Rows are points. The ring and each string are closed loops that go straight from each point to the next, and from the last back to the first. Before rounding, they use only three directions, however many columns there are. Count how often each string passes through the ring. Passing back the other way cancels.

Ring (9 x 3):
[[ 11  43  42]
 [ 19  23  47]
 [ 20  -9  35]
 [ 14 -36  11]
 [  4 -45 -31]
 [  1 -29 -50]
 [ -1  -2 -49]
 [ -2  35 -12]
 [  2  47  18]]
String (32 x 3):
[[  6 -15 -34]
 [  0 -13  -5]
 [ 10 -23 -26]
 [ 11 -59 -36]
 [ 11 -67 -14]
 [  3 -48  20]
 [  2 -17  20]
 [ 12  -9   7]
 [ 24 -17  11]
 [ 31 -26  32]
 [ 22 -25  46]
 [  9 -20  42]
 [  4  -8  20]
 [ 19 -11   0]
 [ 24 -36   1]
 [ 18 -66   2]
 [ 18 -67 -26]
 [ 12 -28 -23]
 [  7  -8  -7]
 [  8 -35 -55]
 [  6 -39 -89]
 [ -7 -26 -67]
 [-10  -9 -20]
 [  0  -1  -1]
 [  9   6 -29]
 [  7  18 -69]
 [  8   9 -29]
 [  0   2  -2]
 [-12   3 -20]
 [ -6   2 -74]
 [  4  -9 -95]
 [  6 -14 -56]]
Times through: 2
String (26 x 3):
[[ -4  22  35]
 [  5  62  69]
 [ 23  56  50]
 [ 17  20  18]
 [ 10  11  28]
 [  9   6  52]
 [ 25  -2  60]
 [ 31 -14  33]
 [ 20 -13   8]
 [  9 -10   8]
 [  1 -33  22]
 [ 10 -65  -5]
 [ 14 -60 -32]
 [ 11 -20 -21]
 [ -2 -16   1]
 [ -6 -38 -30]
 [ -7 -21 -17]
 [ -5 -25 -65]
 [  3  -9 -94]
 [  8   7 -62]
 [  2   7 -15]
 [-10  16  -3]
 [ -9  39  -9]
 [ -1  63  -9]
 [ 10  32  -3]
 [  6  21  10]]
Times through: 5
